Each row of a before or after table is a point. One or more steps were done to the points. Then noise was added and the rows were shuffled. The steps act on columns, c1 being the first. What was done? A step turns or swaps two columns, mirrors them in a line or flattens them onto one, adds a multiple of one to another, or multiplies or shifts one. Angles are multiples of 10 degrees, from the lower column toward the higher: turns from -170 to 170, lines from 10 to 170 but not 90. Use the fewest steps. Two steps may share a column if one is a turn and the other turns, adds or multiplies; they go together, in the order done. Otherwise the lowest column goes first.

Before:
0.20,-0.14,0.37
0.01,-0.08,0.23
0.53,0.01,0.27
0.02,0.18,0.32
-0.13,0.22,0.25
-0.20,0.09,0.33
-0.11,0.01,0.26
0.17,0.18,0.18
0.27,-0.98,0.34
0.03,0.04,-0.41
-0.20,-0.19,-0.33
-0.17,0.02,0.37
0.02,0.02,-0.16
0.19,0.19,0.28
After, 14 rows:
-0.41,0.30,-0.11
0.02,0.15,-0.15
-0.55,-0.38,0.00
-0.36,0.27,0.06
1.36,0.21,-0.16
-0.02,-0.10,0.11
-0.52,0.35,-0.07
0.08,-0.40,0.26
0.41,0.24,0.07
-0.33,0.25,-0.15
0.69,-0.19,-1.02
0.51,0.33,0.03
0.50,0.26,-0.32
0.04,0.39,-0.02
Steps: multiply c1 by 2.5; mirror c2 and c3 in the line at 30 degrees

Before (14 x 6):
0.20,-0.23,0.13,0.11,-0.54,0.65
-0.39,-0.01,-0.35,0.31,-0.29,0.35
-0.67,-0.78,-0.28,0.24,-0.10,0.39
0.20,-0.27,-0.32,0.35,-0.21,0.60
-0.32,-0.02,-0.34,0.28,-0.05,0.50
-0.45,-0.22,-0.42,-0.19,-0.02,0.22
-0.30,-0.33,0.33,-0.46,0.43,0.39
-0.11,0.12,0.04,0.25,0.23,-0.06
-0.49,-0.20,0.33,0.13,0.19,0.21
-0.56,-0.41,0.51,-0.08,0.35,0.32
0.19,0.06,-0.17,-0.18,0.14,0.19
0.35,0.08,0.22,0.11,-0.41,-0.09
-0.21,-0.69,-0.30,-0.21,0.36,-0.14
-0.32,-0.37,-0.24,-0.50,0.04,-0.10
After, 14 rows:
0.09,-0.04,-0.14,-0.42,-0.12,0.52
-0.08,-0.18,-0.24,0.26,0.08,0.23
0.22,-0.68,0.31,-0.20,0.50,-0.16
0.00,0.00,-0.19,-0.42,-0.36,0.35
0.59,-0.25,-0.15,0.07,-0.62,0.65
0.59,-0.28,-0.22,-0.42,-0.31,0.61
0.26,0.10,-0.24,-0.03,0.11,-0.06
0.77,0.08,-0.17,0.19,-0.50,-0.07
0.08,-0.37,0.55,-0.05,0.32,-0.08
-0.28,-0.76,-0.14,-0.35,-0.17,0.39
-0.05,-0.22,0.34,-0.33,0.16,0.22
-0.13,-0.43,-0.10,0.49,0.31,0.31
0.58,0.04,0.22,-0.10,0.25,0.20
0.09,-0.33,0.32,0.48,0.58,0.38
Steps: shift c1 by 0.40; turn c3 and c4 by 110 degrees; add 0.5 times c3 to c5

Before (11 x 9):
0.45,-0.10,-0.05,0.24,0.92,0.46,0.00,0.69,-0.24
0.19,0.29,0.37,0.34,0.32,0.37,0.39,0.53,0.50
-0.13,0.09,0.28,-0.34,0.40,0.52,0.16,-0.49,0.28
-0.21,0.12,-0.56,-0.48,0.15,0.27,-0.12,-0.28,-0.01
-0.25,0.08,-0.26,0.12,0.63,0.10,-0.29,0.01,-0.27
-0.01,0.15,0.10,0.29,-0.15,0.21,0.61,-0.04,0.33
-0.19,-0.23,-0.26,0.17,0.01,0.08,-0.37,0.37,0.08
0.14,0.01,-0.14,0.01,-0.04,-0.08,-0.30,-0.27,0.03
0.33,0.59,0.04,0.59,-0.14,-0.04,-0.25,0.16,0.17
0.20,0.35,0.25,0.21,0.14,-0.43,0.01,0.07,0.45
-0.34,0.78,0.31,0.00,-0.37,-0.13,-0.15,0.48,-1.02
After:
0.04,-0.17,0.09,0.20,-0.09,0.17,0.13,0.55,0.34
0.35,-0.58,0.07,0.57,0.13,-0.07,-0.21,-0.22,0.15
0.21,-0.25,0.32,-0.02,0.20,-0.44,-0.07,0.05,0.44
-0.27,-0.04,-0.51,-0.10,0.19,0.28,0.23,-0.16,-0.02
-0.32,-0.90,0.33,-0.17,-0.07,-0.11,-0.54,-0.08,-1.05
0.46,0.40,-0.01,0.31,0.83,0.42,-0.70,0.09,-0.29
-0.16,0.05,0.27,-0.53,0.39,0.50,0.50,-0.01,0.30
0.15,-0.04,-0.12,0.14,-0.07,-0.13,0.21,-0.31,0.03
-0.18,0.22,-0.28,0.39,-0.08,0.08,-0.42,-0.24,0.06
0.23,-0.15,0.37,0.05,0.37,0.38,-0.41,0.47,0.48
-0.24,0.16,-0.30,0.27,0.61,0.14,-0.04,-0.29,-0.30
Steps: mirror c2 and c5 in the line at 80 degrees; add -0.7 times c3 to c4; turn c7 and c8 by 80 degrees
